Each wall is flat, endless, passes through zero and stands at right angles to its row. A trip goes straight from one point to another. Which walls does it cross, in order?
(in the rows, 128 means zero)

Walls:
(1): [117,127,63]
(2): [133,107,124]
(3): [139,150,101]
(4): [121,154,101]
(5): [75,150,122]
(6): [95,204,155]
Trips:
[163,117,120] to [119,197,143] => 1, 4, 2, 6, 5
[180,128,163] to [117,102,155] => none

Walls:
(1): [112,127,80,143,84,152,134,129,106]
(2): [146,80,131,167,127,118,177,123,78]
(3): [139,89,141,92,100,158,114,136,131]
(4): [183,69,130,112,89,121,181,132,124]
(5): [87,105,123,110,98,57,97,134,165]
(6): [153,157,65,121,74,144,171,86,161]
(7): [160,163,142,224,122,113,157,159,125]
(8): [149,86,121,91,117,143,90,139,161]
(9): [135,158,167,99,139,120,120,165,114]
(10): [122,143,121,116,88,61,161,126,145]
Trips:
[129,148,160,158,175,99,105,142,107] to [119,159,167,121,194,91,146,90,104] => 10
[154,132,97,112,163,185,167,87,241] to [55,171,82,152,115,150,74,128,115] => 4, 3, 1, 5, 8

Walls:
(1): [118,117,103,103,86,97,64,108,100,90,138,109,99,128,131,147,122,95]
(2): [123,147,118,130,158,87,129,66,119,157,94,136,106,131,69,101,169,181]
(3): [136,89,152,130,111,129,112,184,131,76,92,130,153,75,115,161,101,115]
(4): [161,96,163,65,133,137,157,138,162,202,169,134,94,121,148,115,160,112]
(5): [135,146,127,107,158,119,149,113,124,125,92,85,144,153,152,201,98,79]
(6): [78,182,191,133,147,126,103,52,95,198,158,90,136,72,201,96,135,148]
Trips:
[128,106,157,134,117,160,150,81,107,158,121,110,156,110,177,162,146,128] to [180,73,135,131,124,88,158,29,104,113,129,123,125,123,107,125,113,134] => 2, 1
[123,142,77,123,131,115,104,120,178,79,118,83,147,148,203,67,104,168] to [154,134,92,136,111,122,81,113,119,153,143,97,179,110,184,99,103,107] => 5
[189,136,160,94,71,161,145,127,134,132,144,164,139,127,135,121,89,113] to [94,117,167,146,119,166,133,115,101,93,143,155,131,166,192,145,169,158] => 6, 3, 4
[167,136,125,166,140,92,156,138,80,109,103,147,152,177,164,164,101,104] to [113,234,164,105,152,201,129,54,133,155,140,123,143,138,140,102,145,137] => 3, 6, 2, 4
[91,77,83,113,120,111,67,154,132,128,151,124,127,182,82,147,108,194] to [177,135,115,131,96,127,72,113,130,231,161,138,104,162,116,209,126,100] => 3, 4, 5, 2, 6
[116,107,151,86,68,130,109,118,147,121,116,81,170,102,97,169,159,108] to [140,77,118,92,107,165,127,179,140,206,181,142,81,157,117,139,68,135] => 5, 3, 1
[173,107,193,113,163,117,84,165,165,73,136,172,128,110,134,124,78,163] to [140,115,110,53,149,128,117,51,123,92,96,153,119,156,115,152,112,178] => 4, 1, 2, 5, 3
[87,192,100,124,140,136,99,77,120,93,111,137,97,110,137,154,94,129] to [75,134,89,166,33,158,78,96,152,96,192,139,135,110,84,169,103,111] => 2, 3, 5, 6
[111,126,103,143,147,83,125,70,167,157,150,207,76,124,103,155,108,130] to [79,154,147,168,168,81,126,128,92,143,178,142,122,113,129,138,184,125] => 6, 1, 4

Walls:
(1): [123,156,101,109,124,152,106,68,123,184,104,61,131,141,164,140,101,110,132,137,166,124,116,116,123,152,152,122,148,130,226,124,136,69,96,121,107,118,216,138,122,151,129,113,207,90,123,127]
(2): [113,62,169,151,147,157,93,181,126,142,177,137,169,94,176,154,143,95,107,151,131,104,136,91,135,117,159,143,92,109,179,79,140,73,90,91,193,126,141,192,123,123,114,109,145,111,128,92]
(3): [175,199,75,162,130,94,138,147,119,117,142,182,132,116,153,172,148,127,121,115,108,143,135,117,72,147,136,120,152,132,113,129,150,99,110,136,167,120,119,127,150,110,104,132,156,115,176,69]
(4): [126,132,93,150,129,112,63,138,113,206,113,92,83,169,103,154,123,153,72,127,94,142,143,158,94,144,123,84,146,69,84,147,101,139,93,108,106,128,148,152,123,116,143,143,118,108,124,148]
(5): [115,123,71,110,174,129,80,104,151,88,114,151,156,152,108,140,106,125,146,102,139,155,76,132,168,120,86,91,100,163,134,115,96,135,95,109,159,183,129,178,97,125,115,94,144,63,175,125]
(6): [122,99,168,146,142,167,145,160,137,126,118,154,152,117,159,88,107,193,123,160,135,106,125,78,132,134,142,142,106,133,106,76,99,92,139,99,192,184,126,142,113,161,143,93,100,136,122,143]
(7): [157,136,83,111,123,122,99,110,149,108,99,151,180,186,117,112,104,136,68,159,161,116,106,133,110,204,95,192,101,94,88,210,175,147,134,121,113,101,144,142,83,128,125,109,112,94,146,123]
(8): [140,142,183,188,147,91,114,72,126,162,127,138,129,117,140,103,118,160,130,168,175,84,206,54,97,92,136,183,134,242,176,119,148,166,75,136,119,162,92,118,172,117,138,143,109,154,172,139]
(9): [153,46,120,114,213,141,103,132,116,170,105,113,134,138,73,147,121,161,157,142,117,66,159,113,185,122,123,140,209,116,120,148,129,175,110,115,83,102,141,128,140,76,201,114,73,143,131,121]
Trips:
[125,143,129,113,95,141,117,156,122,145,141,111,133,114,148,153,89,153,167,111,141,112,129,115,142,103,149,144,128,134,122,146,67,140,132,119,164,116,122,103,116,125,104,102,77,178,198,188] to [87,58,100,135,136,39,69,106,149,105,163,101,126,132,77,137,138,98,167,119,71,115,113,115,43,114,122,126,170,145,85,95,85,183,118,134,89,89,146,88,189,111,90,168,126,136,143,185] => 4, 6
[172,94,111,115,150,127,45,120,133,135,114,184,125,107,149,134,97,144,119,97,165,103,173,122,137,101,145,59,149,186,147,131,114,108,89,109,40,100,249,128,161,139,130,146,94,143,148,186] to [141,75,155,201,122,133,115,170,136,155,137,115,102,123,141,106,165,109,130,80,115,69,166,82,118,129,108,153,138,85,147,122,113,131,121,138,117,78,107,114,123,77,103,107,111,105,124,164] => 2, 5, 1, 6
[133,152,106,180,98,193,109,67,114,168,159,91,115,91,174,138,155,129,113,77,107,149,160,97,149,110,128,97,128,141,130,104,142,128,156,158,119,84,127,139,98,150,141,158,202,113,147,141] to [114,135,111,99,103,90,62,174,158,111,149,89,164,145,95,103,151,142,174,109,98,135,86,122,89,191,184,77,131,125,119,102,93,117,109,121,137,134,147,135,165,101,173,156,72,139,95,93] => 8, 5, 9, 1, 6
[99,162,125,131,142,106,100,115,185,181,147,160,166,190,92,156,139,135,147,88,98,128,138,143,182,130,111,118,108,119,69,133,129,135,124,107,88,166,93,119,117,150,152,106,162,106,107,124] to [137,104,115,85,70,197,118,84,135,75,88,141,131,195,140,146,52,115,97,166,113,152,112,155,114,177,93,122,190,193,114,96,144,170,165,178,164,96,157,151,132,114,130,130,127,160,106,136] => 1, 4, 9
[144,80,108,112,147,143,134,119,154,119,168,84,89,131,150,43,83,86,136,159,121,114,85,158,185,101,126,99,144,132,173,140,180,123,116,105,129,147,102,131,165,128,99,128,101,189,105,114] to [124,123,111,127,130,123,202,143,93,137,139,95,133,121,86,138,154,54,153,90,183,169,134,149,144,95,206,159,118,153,143,167,129,101,172,164,144,99,147,71,159,130,151,134,123,159,79,164] => 2, 9
[153,111,133,121,133,169,137,156,113,95,102,107,79,105,131,139,153,154,74,119,107,106,142,115,123,127,111,139,155,114,151,89,154,131,179,138,123,126,115,166,129,95,113,80,132,137,169,139] to [133,155,114,104,122,130,127,211,168,173,126,91,86,199,138,206,185,185,157,143,108,133,125,120,137,56,85,106,93,114,131,93,137,152,116,151,74,106,129,62,170,91,155,157,125,188,88,184] => 4, 3, 2, 6

Walls:
(1): [180,107,112,126,115,94,130,125,58,145,114,157,117,192,88,99,154,130,157,67,76,113,99,153,113,87,141,98,112,167,140,75,169,126,92,124,135,115,131,133,92,102,146,124,152,74,173,157]
(2): [61,62,99,161,148,80,155,87,86,133,166,169,118,153,148,173,109,86,131,133,124,126,128,104,186,152,102,137,98,116,90,136,100,146,102,103,139,136,103,194,121,147,149,119,81,85,141,101]
(3): [134,92,112,168,172,173,142,180,94,120,82,103,118,57,109,127,142,91,78,140,91,129,158,106,122,122,160,113,103,146,126,128,127,85,145,137,87,126,144,137,118,148,135,121,104,105,131,90]
(4): [95,105,104,101,171,175,114,139,122,134,165,129,104,83,130,47,167,131,156,86,51,159,105,121,129,137,174,96,149,84,203,120,128,92,184,177,146,121,166,89,158,136,113,144,132,113,96,123]
(5): [119,94,196,161,179,92,129,167,153,104,142,110,203,66,180,123,83,130,161,126,122,70,152,185,116,136,136,114,64,188,122,66,106,109,163,157,123,130,143,99,119,193,106,95,118,54,181,131]
(6): [152,156,176,71,154,108,160,105,101,112,73,185,186,139,109,132,142,108,148,169,135,87,164,107,118,170,166,151,197,98,131,112,160,125,88,92,117,136,89,107,139,150,60,153,131,73,144,78]
Trips:
[129,96,95,147,214,109,103,98,116,103,161,79,146,123,171,125,98,122,195,76,106,61,161,85,148,129,133,152,72,155,95,153,155,83,159,156,120,115,189,161,113,117,94,134,148,126,107,164] to [148,89,101,56,124,111,162,132,82,173,160,93,117,121,117,141,94,190,142,119,101,142,210,141,106,72,145,104,62,159,113,151,129,95,186,96,116,117,115,78,105,154,122,95,123,86,144,66] => none
[89,92,135,93,127,148,64,140,129,186,147,93,144,144,89,142,129,197,186,168,49,97,169,101,132,80,84,111,142,145,80,136,124,58,62,121,119,81,82,110,102,85,144,130,120,96,163,79] to [152,135,199,106,139,114,114,143,137,136,174,85,148,160,133,115,109,91,173,137,131,116,144,152,146,162,92,180,154,141,105,147,125,84,95,168,59,59,154,165,117,149,55,125,96,98,126,106] => 3, 1
[176,91,96,159,90,121,74,115,108,129,151,124,78,101,94,148,93,171,126,177,86,193,125,163,134,107,129,151,117,145,83,144,176,155,131,162,126,83,118,135,141,71,136,153,97,161,90,159] to [167,102,56,175,133,170,141,132,117,166,138,145,97,82,148,160,110,96,80,85,83,189,141,89,149,130,135,127,146,148,145,127,76,171,142,187,99,111,139,115,140,139,165,160,101,149,146,101] => 3, 4, 2, 1
[79,154,150,155,96,151,127,126,61,106,147,112,54,133,117,83,100,178,103,130,90,172,123,191,103,180,114,152,121,141,150,91,77,158,90,79,95,91,106,123,138,120,139,123,207,138,112,139] to [116,136,187,29,140,111,140,140,120,81,179,139,151,158,110,154,136,66,193,166,160,178,72,160,181,165,140,140,128,62,119,172,110,94,92,86,162,155,110,122,78,133,99,130,103,159,82,113] => 2, 1, 6, 4
[135,148,130,86,115,123,143,111,139,70,82,113,88,69,187,97,104,136,115,127,94,103,148,57,121,128,154,117,104,103,100,129,114,79,143,215,104,106,75,133,164,99,166,155,133,186,128,75] to [138,151,76,145,148,189,95,98,163,158,86,103,87,80,198,79,62,84,126,147,140,139,107,86,168,129,115,68,111,101,73,149,153,130,156,172,107,100,134,115,155,92,112,108,88,100,93,112] => none
[195,128,176,77,116,94,124,90,109,115,107,27,181,183,106,37,189,157,127,140,135,116,129,92,129,140,138,89,128,129,78,135,166,126,94,118,110,150,134,90,132,96,123,134,141,117,75,102] to [132,143,124,125,139,127,116,185,123,83,185,139,129,139,93,121,93,133,156,110,106,118,112,137,115,96,157,109,128,85,86,183,182,91,129,90,175,101,129,169,95,122,80,174,116,139,131,148] => 4
[140,132,115,189,117,121,134,127,168,125,119,129,153,204,146,159,142,61,91,27,197,78,166,97,136,120,61,115,142,156,168,122,152,130,173,82,139,103,101,158,153,180,173,95,121,169,186,63] to [72,93,116,148,56,121,66,89,212,90,55,164,114,156,105,110,156,140,124,92,131,122,187,125,186,142,165,108,145,74,127,102,129,112,181,120,151,107,148,91,136,136,83,161,114,124,107,86] => 1, 5, 6, 4, 2
[162,177,154,125,105,143,147,130,139,165,131,96,148,125,135,98,140,54,133,120,159,128,130,95,130,86,94,159,111,126,158,161,131,120,157,128,114,125,102,97,141,131,52,181,94,106,84,88] to [131,161,62,82,114,111,168,101,117,203,86,108,176,119,170,113,201,128,98,128,134,129,123,148,78,95,166,173,106,87,125,169,110,183,90,133,120,106,183,155,135,92,161,71,61,100,99,197] => 3, 4, 6, 1

Walls:
(1): [112,118,164,144,105,152,115,120,89,145,107,153,173,131,140,65,134,129,106,123,97,148,128,112,136,109,143,137,117,165,106,176,113,114,96,102,122,128,79,135,156,160,155,137,164,100,92,158]
(2): [105,148,145,111,129,86,96,103,146,53,123,132,107,172,158,31,128,111,99,222,104,115,82,148,185,106,36,101,107,161,153,95,132,117,168,142,158,174,102,119,69,131,157,74,135,169,116,168]
(3): [144,172,127,113,146,142,140,132,164,66,145,76,151,167,175,167,124,116,135,153,116,118,134,90,123,152,118,93,150,144,170,150,161,181,148,134,139,142,133,138,181,140,129,144,118,164,142,112]
(4): [118,78,126,126,134,156,145,145,100,129,164,142,110,125,102,134,167,168,136,55,185,122,159,89,126,126,165,150,177,131,129,101,110,76,73,122,88,141,176,115,125,105,149,83,110,109,154,86]
(5): [112,156,159,144,109,148,80,157,100,94,145,125,77,88,135,72,141,94,118,150,161,132,97,105,91,112,114,150,125,128,128,90,164,135,170,203,50,206,126,122,93,74,132,98,137,121,113,129]
(6): [101,146,131,108,165,111,173,146,56,147,131,100,181,112,132,63,71,144,117,134,136,138,113,116,151,134,121,146,149,133,175,117,160,98,122,133,177,106,125,120,171,225,118,142,111,142,112,77]
(7): [119,144,69,72,160,122,128,127,171,82,167,85,181,92,52,140,78,109,128,67,176,142,152,189,129,114,138,154,124,129,131,150,63,154,140,167,152,62,97,174,136,134,186,161,140,112,170,99]
(8): [171,145,124,98,120,164,155,156,135,169,172,172,87,83,83,124,72,143,99,115,123,128,126,80,153,172,96,142,158,110,112,87,152,81,107,112,155,138,103,111,157,67,155,92,111,96,155,167]
(9): [190,139,139,153,200,121,98,148,77,136,85,140,150,87,138,116,110,89,134,72,155,127,178,119,131,110,151,163,133,151,164,136,129,146,108,111,169,102,109,138,124,108,177,94,96,143,132,172]
(10): [180,145,123,88,74,70,86,102,114,157,112,153,92,158,137,141,122,72,121,108,194,106,118,149,114,106,148,79,120,150,115,110,153,113,149,124,164,93,160,124,120,97,120,158,202,79,138,181]
(11): [112,81,112,135,94,138,102,154,46,131,125,149,114,100,167,55,178,158,136,125,124,72,115,68,126,111,125,89,147,155,58,97,112,66,135,100,129,91,155,154,93,137,177,108,116,116,144,92]
(12): [88,74,126,133,84,136,139,135,123,159,138,84,114,136,146,143,91,124,130,128,106,111,169,154,145,188,84,31,149,166,144,97,138,157,127,128,145,163,128,121,152,100,109,135,154,124,164,154]
Trips:
[120,111,78,110,124,168,137,164,82,120,102,110,174,157,123,149,179,109,111,173,100,182,146,152,124,114,134,128,155,129,216,123,109,217,110,139,131,102,123,116,130,190,221,30,64,138,89,90] to [135,102,142,145,11,148,122,165,106,157,192,80,119,129,181,140,107,172,84,175,112,144,115,147,120,173,145,65,181,165,150,151,103,132,103,132,165,171,128,88,130,147,115,140,118,120,127,164] => 12, 7, 11, 9, 4, 8, 10
[166,157,142,141,115,93,67,88,151,160,158,127,74,136,138,178,151,73,116,100,80,169,93,186,151,158,150,183,146,152,166,120,152,135,146,188,174,147,160,143,119,129,129,110,93,111,142,165] to [98,145,110,162,120,133,179,193,119,122,144,125,120,157,110,130,186,143,104,120,148,142,115,177,107,127,123,148,90,79,173,145,113,153,97,126,74,149,82,75,163,114,176,130,105,139,172,170] => 7, 10, 2, 4, 3, 9, 1
